Each row is a point. The points of each table are mixes of a few directions, plus a little noise. Count the directions of each table, and those that both share. Where both have some left over, give the other angles between the two spaces (their principal angles), to ten degrees, smallest first.
(in the rows, 128 means zero)

First:
[[139 163 129]
 [135 152 128]
 [136 155 128]
 [102  42 126]]
Second (7 x 3):
[[ 65  95 127]
 [203 128 128]
 [ 60 154 129]
 [140 108 128]
 [149 113 128]
 [130 136 128]
 [150 163 129]]
Directions: first 1, second 2, shared 1

First (7 x 8):
[[161  97 142 102 127 127 126  86]
 [147  73 117  57 102 121 135 110]
 [104 122 156 193 153 119 165 117]
 [118 106 128  70  95 103 140 173]
 [160 190 150 141 138 135  81 139]
 [ 93 175 123 185 143 132 129 163]
 [113 134  80 148 138 158 120 107]]
Second, 7 rows:
[[ 66 107  83 106 105 148 134  90]
 [138 137 139 122 130 125 133 143]
 [158 117 138 171 146 116 105 114]
 [ 93 134  73 178 146 152 136 131]
 [ 85 164 118  51 102 149 178 178]
 [160 112 157 135 129 109 105 107]
 [196 126 189 134 138  96 106 133]]
Directions: first 4, second 3, shared 1; angles 40, 40

First (9 x 12):
[[125 145 126 194 102 126 140 154 112 146 103  99]
 [144 185  74 193 129 163 141 153 199 133 135 119]
 [110 163 106  64 159 154 119 130 138 106 145 148]
 [145 149 145 107  99 114 119 160 114 129 121 140]
 [155 124 193 107  81  91 120 136 127 145 142 116]
 [160 100 163 151  84  90 125 142 108 143 111 131]
 [ 86 107 132  86 182 150 130  66 146 118 165 108]
 [102 110 167  85 130 114 122 113  83 128 129 115]
 [124  70  46 166 186 150 135  97 126 102 100 176]]
Second, 8 rows:
[[122  70  56 171 187 141 203  53 119 146 114  75]
 [142 104  45 167 184 131 158 112 119 151 112 135]
 [139 118  78 150 160 129 140 127 123 142 118 140]
 [133 152 152 113 107 123  97 161 131 122 133 153]
 [129 152 162 109 101 123  97 158 132 119 135 148]
 [109 116 167 116 109 133 145  96 131 116 135  87]
 [129 175 198  89  73 118  68 185 137 110 142 164]
 [121 138 166 111 103 127 116 132 132 118 136 122]]
Directions: first 5, second 2, shared 0; angles 30, 30

First (11 x 18):
[[152  84 131 111 112 127 176 124 196  79 120 142 133 183 144  92 129 122]
 [116 121 112 131 137 130 129 168 115 151 127 129 123 112 142 144 146 154]
 [108 122 123 130 150 164  94 189 102 167 124 124 103 120 162 160 149 165]
 [133 158 118 123 124  85 153  94 137 118 127 116 156 112 109 116 132 137]
 [ 96 112 144 122  95 168  69 165 108 149 142 144 103 109 123 101  96  71]
 [ 77 167 136 133 170 153  84 149  61 187 138 154  93  92 156 154 127 151]
 [169 140 116 159 131 100 141  88 110 120 125  89 158 115  81 174 136 128]
 [137  37 141 125 101 144 194 122 184  73 137 208 105 194 138  71  92  61]
 [163 168 117 127 112  73 147  74 149 102 120  75 180 113  84 128 137 135]
 [ 83 146 121 115 142 139 103 179 103 171 131 142 110  97 160 126 140 159]
 [171 156 150 130 135 126 118  57 145  94 118  85 145 161 108 141 124 124]]
Second, 11 rows:
[[121 101  95 177 137 140 170 147  83 154 138 172 133 118 132 157 129 133]
 [172 112 178 125 169  85 155  25 141  69 130 140  92 163  83 161 104  78]
 [ 94 208 123 132 130  82 166  42 103 133 145 169 165  98 114  79 101 121]
 [148  83 125 143 131 150 123 162 124 130 124 119 112 140 127 165 139 127]
 [151 157 160 109 126 109  98  71 146  99 124  89 130 133  96 125 115 103]
 [118 113 142  72 115 145  87 193 186 121 112  96 107 145 167  98 149 155]
 [113 102  97 163 136 141 168 159  95 154 136 173 130 120 143 144 133 141]
 [138 111 144  79 100 163  49 205 183 123 107  52 115 142 151 117 154 148]
 [155 117 129 158 131 133 124 106 104 125 130 114 131 128  97 166 122 106]
 [110 170 125 102  99 135  86 147 144 140 123  91 152 111 139  89 133 144]
 [ 87 133  93 149 134 125 181 148 100 160 140 193 141 109 158 107 129 153]]
Directions: first 6, second 4, shared 3; angles 40

First:
[[124 146 123 123 145  95 127  93 126 142 112 127 134 136 103 142 159 121
  118 154  96 154 101 138 128 155 105 129 117 155 132 137]
 [129 185 127 132 146 105 119  64 139 144  98 103 140 108  57 168 187 105
  131 126  81 132 131 124 157  83 109 106  77 161 109 145]
 [131 165 120 130 176  63 134  78 118 168 111 129 120 172  89 140 184 110
   98 186  80 165  95 142 122 240  91 126 130 169 127 147]
 [ 96  71 135 115  67 171 148 233 111  96 150 171 113 123 224  90  67 145
  109 132 191  95 120 156  82  92 150 155 167  90 168  92]
 [123  87 119 109 112 136 115 117 135 103 126 131 162 105 147 131  96 157
  154 114 126 166  92 127 125  92 126 150 129 129 148 123]
 [129 171 136 136 115 152 117 101 145 121 110  99 137  80  78 158 155 112
  149  85 116  95 167 112 165   7 137 101  73 130 102 133]
 [150 121 132 143 139 146 125 140 132 129 148 118 117 138 133 114 107 131
  141 105 149 111 164 106 139 154 149 120 144 106 108 131]
 [120  71 127 120 104 149 137 189 117 108 152 156 122 141 199  94  71 151
  125 132 171 128 115 137  97 155 143 153 173 100 154 109]
 [150 139 133 147 149 134 130 135 130 142 144 117 107 148 122 116 125 120
  130 118 141 107 166 110 138 176 142 114 141 113 104 136]]
Second:
[[166 125 152 138 151 171 125 165 159 131 143 149  72 174 117 110 127 129
  117 121 135 107 183 129  72 139 116 113 143 108 153  95]
 [158 109 153 124 127 172 126 125 174 127 120 144  90 171 103 128 129 127
  119 111 131 124 158 118  82 130 100 122 121 116 150 105]
 [118 161 127 143 142 147 120 121 100 123 135  93 139  81 127 150 162 126
  173 115 142 108 157 134 161  35 169 116 108 125 115 152]
 [121 149 137 151 163 154 139 165  81 138 154 115  95 136 166 125 170 125
  152 157 169 101 168 157 116 120 172 125 152 112 141 146]
 [ 86 169  72 121 101  30 107 101  90 113 124  94 238   8 120 138  90 135
  143 108  73 148  61 112 245  66 154 125 104 166  62 149]
 [116  97 123 105  93 110 133  82 149 124  98 134 154 135 116 140 113 127
  111 124 116 159  76 114 135 160  96 146 111 141 125 135]
 [123 124 121 132 140 102 140 167 104 140 146 148 113 154 163 101 117 129
  103 163 135 129 116 145 110 207 131 136 168 128 136 121]
 [134  90 139 109 105 138 134  97 166 127 103 145 121 165 113 134 118 125
  107 123 125 148 104 116 102 167  87 140 118 129 142 121]]
Directions: first 4, second 4, shared 1; angles 40, 80, 90

First (8 x 32):
[[169 125  90 185 102 120 119 141 119 134 120 115 123 106 148 137 135 106
  139 148 125 124 123 135 118 141 129 126 129 141 124  76]
 [160  61 242  75 192 124 173 135 150 128 110 171 123 155 137 149 136  97
   79 152 149 117 115 155 172 102 136  83 112 123 135 144]
 [ 36 217  35 123  81 143  84 104 113 119 161  90 141 123  92  91 108 194
  175  73 107 146 150  85  86 145 116 186 145 117 124 173]
 [ 85 157 114 104 124 136 118 116 127 123 142 121 134 135 110 112 119 157
  137 104 123 135 137 112 119 128 123 146 133 120 129 161]
 [164  66 225  88 182 124 167 136 147 128 110 165 123 149 139 149 137  95
   86 153 146 118 115 154 166 107 137  86 115 127 134 133]
 [201 125  53 235  77 113 109 151 111 139 114 103 119  85 165 145 141  90
  151 164 122 120 121 139 107 150 130 127 132 152 121  33]
 [107 119 172  82 155 133 142 121 138 125 130 143 130 147 116 126 124 137
  113 119 133 130 128 128 141 117 129 121 124 119 132 163]
 [101 157  94 131 110 132 113 122 122 126 138 114 131 124 118 116 122 148
  144 112 121 133 134 115 114 135 125 147 133 126 126 138]]
Second, 10 rows:
[[195 147  24 219  84 100 128 120 127  83 201   7 159  68 127 133 171 130
  197 183 187  87 189 135 134 161  75 139 152 156  86 127]
 [141 130 108 146 119 123 129 128 128 119 143 105 135 116 129 129 136 129
  141 139 139 120 139 130 129 134 118 130 132 133 120 127]
 [ 77 114 209  58 163 150 128 136 130 164  71 222 103 175 128 125  95 126
   75  84  82 160  80 122 123 102 169 118 110 107 162 130]
 [ 84 115 197  68 158 146 128 135 129 158  81 208 107 168 128 125  99 127
   82  91  89 154  88 124 123 106 163 120 111 109 156 129]
 [121 126 139 119 133 131 128 129 128 132 121 141 125 134 128 128 124 128
  121 122 122 132 122 127 128 125 134 126 125 125 132 128]
 [147 133  99 153 115 121 128 125 128 115 148  95 137 111 128 129 140 128
  148 143 144 117 145 130 129 137 113 131 135 135 116 128]
 [103 121 167  94 145 139 128 131 129 146 100 174 116 151 128 126 113 127
  102 106 106 144 105 125 125 115 148 123 119 117 145 129]
 [117 124 145 113 134 133 128 129 129 135 116 148 124 138 129 126 121 128
  117 119 119 135 118 126 127 123 137 126 124 123 135 128]
 [192 146  29 214  86 102 128 119 126  85 197  13 159  70 127 133 169 130
  193 181 185  89 185 134 133 159  78 139 151 154  88 127]
 [105 121 164  97 143 138 128 131 129 144 103 170 118 149 128 125 113 127
  104 109 108 143 107 126 126 117 147 124 120 118 143 129]]
Directions: first 2, second 1, shared 0; angles 50

First:
[[135 129 164 109 114 137 138 117 106 108  72 163 129 129 142 108 153 133
  115 184 131 132 160 126 134  79 127 175 141 150 104 141]
 [149 145  50 137 130 167 118 184 118 115 144 110 118  54  98 171 179 142
  121  25  92 193  97 119   7 156 174 157 136  88 179 145]
 [ 76 162 129 131 149 113 130 141 145 100 141 110 116 131 115 139 124 126
  123 153 120 124 112 134 111 150 120 114 117  96 156 131]
 [160  97 125 128 120 133 118 120 127 157 141 124 144 139 135 120 113 121
  139 107 142 120 125 125 168 133 127 101 124 140 103 113]
 [129 124 113 128 134 134 116 143 133 130 146 111 135 123 119 134 126 122
  131 111 130 134 109 128 132 150 132 100 118 108 130 118]
 [147 112 161 126 112 118 143  91 118 145 102 157 128 151 151 107 116 132
  131 155 139 105 162 127 162  90 115 155 141 175 102 132]
 [140 113 124 146 126 107 136  99 140 166 156 124 124 148 138 129  92 129
  143  98 134 101 134 129 150 135 116 116 131 156 129 122]
 [ 89 143 157 118 140 116 126 129 137 104 121 123 130 149 127 118 121 118
  122 191 137 115 124 134 160 131 112 106 115 109 121 122]]
Second, 10 rows:
[[ 89 159 136 128 139 119 137 134 133  99 119 128 114 125 122 134 136 131
  119 159 118 130 128 132 102 127 123 144 128 113 149 140]
 [ 70 159 169 125 143  98 142 113 142  99 115 131 116 157 132 118 114 125
  121 207 131 102 138 137 149 119 102 129 123 123 134 133]
 [ 78 167 142  92 144 158 107 187 118  46  87 121 136 101 104 127 187 118
   99 208 121 171 105 131 103 131 142 123 110  55 130 131]
 [133 115 142 117 126 133 119 128 125 127 121 128 141 140 131 116 126 120
  128 152 141 124 127 128 165 126 125 107 120 124 105 117]
 [195  85  94 127 110 158 111 138 113 164 141 125 148 108 129 130 135 127
  138  56 133 148 119 119 133 135 150 115 131 138 107 115]
 [139 120 123 148 124 107 143  98 136 161 147 132 117 141 139 131  98 135
  140  96 127 105 141 129 130 126 119 138 138 163 137 131]
 [157 114 103 172 118  93 159  75 141 196 169 134 104 140 145 143  78 146
  151  40 119  93 150 127 107 127 118 158 152 194 156 139]
 [ 68 172 149 128 145 107 143 128 139  90 117 129 108 135 123 132 130 131
  117 183 117 120 132 135 105 125 115 146 127 112 155 143]
 [184  81 119 105 113 169  95 151 109 142 121 124 165 119 127 114 147 115
  131 111 148 152 113 120 174 132 147  88 116 116  79 103]
 [166 108 101 137 118 139 125 127 122 156 142 127 131 114 129 136 128 133
  136  69 125 138 126 123 114 133 141 132 135 142 129 127]]
Directions: first 4, second 3, shared 3

First (10 x 32):
[[155 152 182 107 130  85 144 149 128 115 141 119 135 178  94  75  92 108
   90 134 113 106 151 123 144  92 172 174  86 131 137 139]
 [ 93 115 108  51 136 153 144  98 155 118  79 118 128  92 165 130 104 112
  140  90 111 121  56 126 134  97 101 121 128 163 154 163]
 [122 121 111 143 126 141 121 124 126 134 128 132 126 114 137 147 143 137
  140 130 135 136 127 130 121 144 115 112 143 123 122 121]
 [ 96 115 108  58 135 152 142 100 152 120  83 120 128  93 163 131 107 114
  140  93 113 122  62 126 133 101 102 121 129 160 151 159]
 [131 131 134 126 128 124 130 130 128 127 129 127 129 133 125 123 124 126
  124 129 127 126 131 128 130 124 133 133 124 128 129 129]
 [100 108  85 123 129 165 121 105 135 134 106 131 123  84 162 165 147 138
  158 114 134 141  93 131 119 145  90  94 157 135 128 130]
 [124 128 130 110 130 128 133 124 133 125 120 125 129 126 132 123 120 123
  126 121 123 124 116 127 131 118 127 132 124 135 134 136]
 [138 125 116 189 121 132 110 138 111 140 154 139 125 128 119 152 161 148
  138 150 146 143 165 132 116 166 125 111 148 103 107 100]
 [132 131 136 124 128 122 130 131 128 126 129 127 129 135 123 120 123 125
  122 128 126 125 131 127 130 123 134 134 122 129 129 130]
 [189 155 171 248 115  79 106 181  85 141 210 142 129 197  61 114 159 150
  101 190 151 135 249 131 121 171 181 148 119  72  88  74]]
Second (8 x 32):
[[129 124 115 161 125 135 117 130 120 136 139 134 126 122 128 146 148 140
  137 138 139 138 143 131 120 151 121 114 143 116 117 113]
 [136 133 137 137 127 119 127 135 124 128 137 129 129 139 119 122 128 129
  122 135 129 127 141 128 129 129 137 134 124 123 125 124]
 [127 141 165  45 137 105 156 124 149 108 102 112 135 149 124  77  73  96
  100 103 100 101  93 121 149  67 150 168  86 160 158 166]
 [118 126 128  94 132 131 136 119 138 122 111 123 129 121 137 121 113 118
  127 114 119 122 103 126 133 110 124 132 122 142 139 143]
 [104 128 140  21 139 129 157 105 159 108  78 111 133 118 150  95  75  95
  117  86  98 105  57 122 146  67 125 151 100 173 165 176]
 [158 139 143 199 120 108 113 155 104 138 172 137 127 158  96 130 152 143
  119 162 143 136 192 131 121 158 150 131 130  96 104  96]
 [114 106  75 190 122 167 102 118 116 147 136 143 120  87 150 189 182 159
  166 139 154 157 136 135 106 186  89  78 177 107 105  99]
 [138 127 121 177 123 129 114 137 114 137 150 136 126 131 119 145 153 143
  134 147 142 139 160 131 119 157 129 116 142 108 112 106]]
Directions: first 2, second 2, shared 2

First:
[[116 127 128 143 115 138 130 115 126 126 140 115 131 114 127 123 129 138
  138 107 135 117 128 124 124 143 129 129 125 145 108 120]
 [158 134 139 135 117  91  85 176 125 128 127 132 110 133 114 129 182 114
  116 142 145 136 129 117 139 131 125 116  96  87 130 134]
 [ 89 149  96  81 153 141 204  93 146 143 136 164 126 123 123 173  45 159
  146 141  99 139 117 134 114  67 151 114 157 145 161 143]
 [121 249 104 131 160  68 105 226 148 163 152 142  50 140  29 203 164 123
  170 115 143 124 117 134  98 116 144 143 100  74  74  84]
 [120 103 135 151  97 142 124 104 122 118 144 109 143 103 142 109 139 143
  131 104 141 117 129 114 132 149 128 118 117 150 113 129]
 [144  91 133  92 167 153 149 101 123 121  80 143 158 167 171 105  82  99
   96 173  94 145 135 155 138 112 113 147 175 133 181 146]
 [108 127 124 141 111 141 141 106 129 126 147 118 133 107 127 129 119 148
  142 103 134 117 126 120 122 136 134 123 125 151 110 123]
 [116 102 134 146 115 160 135  90 121 118 131 106 151 116 151 102 117 134
  130 105 128 115 132 129 128 154 122 137 139 164 113 122]
 [179  70 160 132 116 118  79 142 110 109  95 123 150 147 168  80 175  93
   83 163 134 141 139 125 158 146 106 124 118 102 162 152]]
Second (10 x 32):
[[116 144 121 141 144 136 135 105  98 140 151 125 143 131  96 152  99 174
  117 113 116 134 115 130 141 123 165  81 107 143 127 117]
 [148 122 135 117 142 127 118 135 133 120 100 132 125 121 138 137 135 112
  140 118 126 135 123 127 135 122 132 123 150 125 144 130]
 [ 87 119 115 138  49 107 155 130 149 133 195 136 117 106 132 103 146 153
  119 157 156 112 144 100 107 123 101 139  72 115 105 159]
 [169 122 141 108 170 134 105 138 130 115  68 131 125 124 144 145 134  94
  149 107 118 142 117 135 141 122 139 123 177 128 158 122]
 [163 110 137 101 128 113 115 137 143 110  91 145 116  84 150 160 149 120
  162 105 136 146 111 101 145  94 150  85 151 120 171 151]
 [ 88 149 112 155 121 135 150  93  90 151 193 123 147 132  78 150  89 207
  103 122 120 129 117 125 138 122 169  70  72 146 111 118]
 [ 98 147 118 153 134 141 143 107 102 146 168 116 144 153  94 125  99 165
  101 134 118 121 129 141 126 142 138 121  97 142 101 110]
 [108  97 123 116  25  91 147 156 185 117 165 147  98  84 172  90 183 109
  142 165 173 111 152  86  99 115  73 168  94  96 121 181]
 [156 137 142 127 196 155 103 143 122 123  63 109 134 184 140 100 123  58
  120 132 104 123 140 178 121 169  97 203 192 134 116  90]
 [147 132 137 126 171 143 112 136 125 124  86 118 132 159 135 116 124  88
  126 128 113 127 132 156 127 149 114 166 168 132 126 106]]
Directions: first 4, second 3, shared 1; angles 60, 70

First, 8 rows:
[[131 105 138 143 110  93  69 167  91 129 112 150 141 110  98 152 160 142
  173 134 135 112 118  87 149 118 114 150 138 159 167 114]
 [118 152 113 160 108 108 125 150 116 113 140 136 155 133 112 160 132 116
  138 114 123  67 168  96  99 127 154 163 133 121 140 152]
 [131 151 128 131 150 163 191  87 166 162 153  93 130 126 163 109 110 123
  111 144 128 167 124 168 127 127 116 119 111  99  85 135]
 [123  62 132  84 124  83  24 176 101 139 121 156 124  96 111 132 171 120
  170 147 115 163  96  87 208 118 103 133 154 126 142 108]
 [130 152 125 147 116 132 151 124 111  82 109 133 120 155 107 118  98 129
  111 104 127  82 155 134  73 135 165 110 125 150 140 139]
 [121  73 126  25 169 177 125  93 216 182 152 133  84 128 209 132 161 136
   56 135 140 235  54 169 209 146  63 126 133  80 106  94]
 [129 151 123 153 120 118 144 129 103  98 123 117 135 134 104 102  95 110
  140 125 111 101 162 131  94 124 166 106 125 130 112 150]
 [142 176 139 183 125 151 196 100 120 119 116 106 135 144 119 120  97 148
  126 122 145  98 146 153  65 127 142 118 105 160 132 134]]
Second (8 x 32):
[[119 140 103 111 104 100  96 136  80  67 177 151 171 141  59 129 133 139
  102 101 106 102 167  71 164 166 165 158 120  92 173 204]
 [154 162 150 147 108 119 117  90 101 118 134  90 114 114  88 136 168 173
  187 149 136 216  94 127 162 212 138 139  80 150 249 113]
 [122 157 126 124  88 103 114 129  93 106 127 126 142 113  73 142 162 141
  137 138 119 115 120 115 162 159 160 135 146 113 201 153]
 [132 132 139 135 130 134 135 124 139 145 112 116 113 121 141 130 133 131
  145 142 136 143 111 149 124 127 121 120 128 142 131 104]
 [132 121 154 144 146 155 163 128 181 197  63 108  84 111 201 133 127 110
  151 163 146 134  83 198  91  77  95  89 157 163  76  46]
 [132  96 111 122 164 139 117 125 132 102 181 145 146 161 139 106  87 123
   98  84 124 139 175  91 114 126 114 148  82 123  75 162]
 [120 109 118 121 143 135 131 140 141 127 135 144 135 140 147 120 106 111
  102 112 125 101 149 122 112  98 120 126 136 122  72 137]
 [113 109 125 121 141 139 147 151 161 159  97 141 121 126 173 128 110  96
  105 134 130  74 128 155  98  60 114 106 173 126  47 108]]
Directions: first 5, second 3, shared 0; angles 30, 60, 90

First, 8 rows:
[[119 111 128 124 167  82 128  72 101  48 140 149 137 113 133  80 173 127
  121 153 148 150 134 101  74 109  89 139  75 157 143  79]
 [148 138 105 159 139 177  94 156 130 192 108 135 104 133 147 178 108 121
  154 122 115 125 126 137 140 160 137 116 167  88 125 119]
 [127 120 132 101 103  86 136 112 139 132 152 123 137 121  95 150 142 111
  109 150 138 110 117  85 154  91 154 126 127 139 149 138]
 [121 125 131 134 149 127 132 116 114  90 123 134 131 126 142  92 137 138
  131 125 131 144 136 141  97 136 102 135 105 138 120 111]
 [121 137 134 148 141 169 137 151 121 115 105 125 125 138 157  91 107 153
  140  98 116 146 140 183 108 164 103 134 126 125  99 136]
 [127 145 131 152 126 190 132 175 133 154 100 117 120 143 155 116  89 150
  145  89 106 135 137 193 130 173 120 127 150 110  94 153]
 [114 131 159  81  58  99 175 150 160 143 152  93 151 136  80 132 108 128
   94 119 126  97 120 126 188  91 175 129 141 150 127 200]
 [147 116 104 126 140  93  92  93 123 148 146 148 118 114 112 183 161  93
  131 171 143 117 114  55 133 101 144 118 134 116 166  88]]
Second, 9 rows:
[[141 136 155 100 100 126 183 138 128 101 108 111 136 143 132 105 113 170
  126  98 114 137 157 129 118 148 130 137 137 146 121 151]
 [151 122 108 109 152 136  79  96 124 144 121 141 121 107 136 178 157 133
  169 121 143 125 137  51 112 126 137 143 175 105 151  95]
 [109 127 128 141 129 130 124 137 132 129 140 126 132 128 123 111 123 113
  116 134 130 125 114 160 138 119 123 124 110 132 118 138]
 [175 120  93 110 163 132  60  80 117 158 115 154 109 102 141 214 171 130
  184 133 146 126 141   7 103 130 142 139 192  91 171  67]
 [ 52 122 134 148 136 148 101 150 147 122 168 114 154 117 112  63 119  96
  105 118 144 114  87 225 158  89 115 136  89 141  84 175]
 [103 132 147 136 109 127 164 153 135 111 135 113 139 141 121  82 106 129
   99 123 119 129 121 191 141 126 121 123  95 148 105 161]
 [181 143 152 117  86 100 223 143 114 107  89 122 114 164 136 131 102 169
  108 132  92 147 169 114 112 175 132 110 121 146 144 125]
 [127 121 106 141 152 132  81 113 127 150 139 142 121 114 127 156 146 103
  141 145 141 122 112 106 130 115 129 126 135 111 139 104]
 [114 129 129 151 125 122 138 143 129 130 138 129 127 136 122 113 116 109
  104 147 122 127 113 168 140 124 122 114  97 134 121 134]]
Directions: first 3, second 3, shared 1; angles 90, 90

First, 8 rows:
[[124 199  78 160 184 129 187 117 169 139 130 155  89 159  60 141 142 207
  100 194  77 102 203  81  91 116  53  69  96 105 200 126]
 [131 179  77 181 171 127 210 142 191 153 136 187  94 170  53 148 172 193
  107 158  80  95 171 137  73 134  71  72  90 114 225 118]
 [148 132 163 141 117 132 130 143 103 142 118 104 163 136 107 131 120 108
  132 102 133 121 120  90 114 137 133 119  91 137  80 133]
 [132 106 146  73 104 139  87 107 117 125 127 107 129  85 180 117 100 122
  136 129 154 156 106 148 142 111 153 159 180 126 105 130]
 [103  91 120  89 113 122  80 107 117  99 134 121 116 100 192 113 115 107
  136 133 150 152 109 165 177 118 158 171 185 129 121 129]
 [114 119 133 133 129 120 107 127 101 109 126 110 137 134 138 120 120 103
  131 123 133 127 130 101 159 132 135 138 120 133  94 134]
 [155  98 178  92  85 144 102 134 110 145 123 104 161  93 159 124 108  98
  146  87 162 148  78 151 116 128 169 155 148 139  79 128]
 [114 100 128 151 120 114 121 146 118 114 131 136 138 145 136 125 145  88
  135  98 134 122 107 150 152 147 151 143 116 141 117 127]]
Second:
[[174 101 144 120 119  77  53 139 177 190  96 143 175  99  90 130 131 128
  109  89 134 153  99 177  76 100 151 133 133 105 134 106]
 [ 95 143  98  78 134 136  86 122 130 123 134 115 104 114 142 126 112 149
  112 159 124 155 151 126 136 106 122 141 171 119 143 130]
 [ 68 143  80 185 165 147 227  98  93  33 164 148  58 179 173 120 149 126
  148 186 110  78 173  91 222 166  92 116 113 146 157 147]
 [133 128 127 134 116 148 172 143 146 137 140 152 117 134 127 136 147 134
  137 115 128 120 109 169 103 142 132 124 130 137 159 125]
 [118 112 122  69 112 117  44 135 141 149 119 115 138  96 140 125 112 125
  113 119 141 171 114 162 118 100 154 159 177 118 125 121]
 [115  88 140 150 103 147 180 130 104  85 151 145 114 138 187 122 147  82
  164 102 150 109  84 173 174 167 160 152 135 157 122 135]
 [139 116 134 154 138  88  90 130 127 136 109 124 157 136 102 124 129 109
  118 113 125 126 132 108 135 123 131 125 101 121 105 123]
 [124 168 125 141 122 137 121 220 149 199 120 128 164 175  17 158 158 126
   99  74 100 134 128 124  31 140 122 100  66 137 138 119]
 [141 134 122  97 128 118  88 130 159 163 118 132 134 106 110 132 122 153
  111 131 125 151 129 150  91 102 128 128 151 111 148 118]
 [180 123 161 135 130 122 147  84 131 133 116 125 140  97 143 120 109 148
  140 143 138 117 125 111 126 116 119 115 127 115 112 127]
 [122 154 155 144 141 170 201  77  50  59 143  82 105 135 178 115  93 127
  157 179 133  93 165  17 197 146  97 113 104 143  65 156]]
Directions: first 4, second 6, shared 4
